Each wall is flat, endless, passes through zero and stands at right angles to its row. A trip goes straight from one point to another. List the walls that it crosses, first one first.

Walls:
(1): [5.9 9.1]
(2): [3.3 5.1]
(3): [25.6 -0.2]
(4): [-17.8  12.0]
(5): [0.0 9.3]
(6): [-1.9 22.9]
Trips:
[-8.6 15.1] to [16.9 29.0] => 3
[-16.1  -4.7] to [-18.3  10.1] => 6, 5
[-5.6  1.7] to [ 5.3 -4.4] => 5, 6, 4, 3
[-18.4  -2.7] to [  1.1 -10.5] => 4, 3

Walls:
(1): [ 39.5   0.3 -41.0  -8.8  -3.1  -5.9 -19.0  -7.4]
(2): [-2.7 -7.7 19.2 -3.9  6.9 15.9 -7.2 13.6]
(3): [-22.7  17.6  -8.5  12.9 -16.8  -1.2  -0.5  -5.7]
(4): [ -5.9   0.4   0.5 -13.6   7.7   3.0  -7.2  27.5]
Trips:
[ 25.7   7.5 -16.2   8.4   8.8 -13.7  -6.4   1.2] to [-13.8  -6.8   0.2   3.0   4.7  -4.1   7.7 -13.0] => 3, 1
[-14.9   4.7  -9.9  13.3 -11.5   4.9  -0.8  34.0] to [ 19.6 -10.0  -6.0 -26.9  19.0  -2.1   8.2  40.1] => 3, 1
[-12.2   1.0  -4.9  -5.3  15.7  -4.4  -5.6  34.6] to [-25.3 -17.1  -5.5   5.8   0.4  12.8   6.7   2.2] => 3
[17.4  3.6  0.8 -7.8 10.8 16.5 -3.6 -4.9] to [ 17.0  12.5  -5.1  -4.5  11.2 -12.1  -8.2  -5.1] => 4, 2
[-14.4  -6.0 -19.1 -22.7  25.9  -5.1   2.6   0.1] to [ -3.3 -27.0  -5.1  -0.5 -11.3  10.3  -6.9  30.5] => 2, 1
[-13.4   4.6  15.4   1.8 -13.7  -4.3  -4.4  -3.4] to [ 16.9  -3.2 -10.9  43.2   4.6 -11.6 -15.3  14.2] => 2, 1

Walls:
(1): [-18.5 -17.0   8.3  -8.1  16.1  13.5   5.4 -15.2   1.7  13.3  -2.0 -10.6
 -19.5   3.9  -1.3  17.2   9.5 -19.9]
(2): [ 17.9   7.5  12.9   2.2  18.5  -1.4   9.8  -7.1  -1.1  -6.6  13.4  21.5
  20.0 -11.6   7.4  10.8   8.4  -9.4]
(3): [ 13.0  -9.6  -7.8  13.9 -18.0  29.5  -7.6 -19.3   6.0  -8.9 -16.8  -0.2
  -0.7   3.0 -12.8   4.9  24.2 -13.1]
(4): [  9.6  19.5  -5.1 -15.1  -0.9 -11.3 -31.2  21.9  23.6  -4.9  28.6  31.5
   8.6   5.2  -4.4  12.9  -9.4  22.1]
Trips:
[-18.3 -10.8 -15.7   2.5  15.0  14.5   3.4 -14.9 -21.4  21.0  -5.7 -12.3
   2.4  -2.0   1.7 -14.4  12.6 -12.9] to [ 10.3  13.1 -12.7   4.5  12.7 -12.7 -11.7   5.6 -18.4  21.0   2.9 -17.3
  -4.4   4.6  -2.9  -3.4  -1.2 -13.9] => 3
[ -3.8  23.7  -9.6 -25.5  -9.6   2.3 -13.6  18.3   2.1   4.4  -7.5  -5.0
 -13.9 -20.2 -22.4  -3.0   7.0  -1.3] to [-21.6 -13.6  -0.4 -12.7  10.0  -5.3   1.4  19.4   5.6 -10.6  19.0  17.4
 -14.1 -10.1 -14.6  17.4 -26.8   7.7] => 1
[-17.3 -10.5  29.2   2.1  11.6 -20.2  11.0  13.0  -5.4  -4.6  -7.5  10.2
   0.2  -1.8  12.0  -0.4  -7.4  -4.3] to [  3.1   1.8   8.2  22.7  16.0  -0.1  21.7  -6.6 -16.0  17.0  14.7  -1.4
   9.2   1.7  -5.1  -6.3 -11.5  26.4] => 1
[ 11.6   0.9  -6.7   8.9  18.8  -5.3  -0.1  -1.7  23.9 -19.5   3.9 -12.9
   0.6  -6.8  -9.2  -2.8   0.9  -9.7] to [ -7.4 -24.4 -18.2   5.4  25.1  -4.2  -2.1 -10.6  -6.4   0.3  -1.4  12.8
 -16.2   8.4  -7.0 -20.0   2.3   0.0] => 1, 4, 2
[ 12.3   3.7  11.0  30.6  19.8 -19.3  13.5   2.6   4.5  10.9  -5.4  18.1
 -19.0   0.2  14.8 -10.0   0.5 -28.3] to [  9.7  16.0   9.7   0.6 -23.8   6.0   5.2  11.9  12.8  -6.2  22.8  -1.7
   7.7  -6.9  20.3  10.3   2.1  -0.8] => 1, 4
[-11.6  21.9 -11.9   3.2  12.3  12.2  -7.0  -9.6 -11.3  20.3   7.9   1.6
 -17.7  39.4   9.7  -5.4  -5.3 -21.1] to [ 14.5   1.5   0.7 -13.0 -19.4   4.3  -0.5   1.4  26.1  -5.2   8.7 -16.9
  -7.6 -11.0  -9.3  -3.7 -20.2  -3.2] => 4, 3, 1
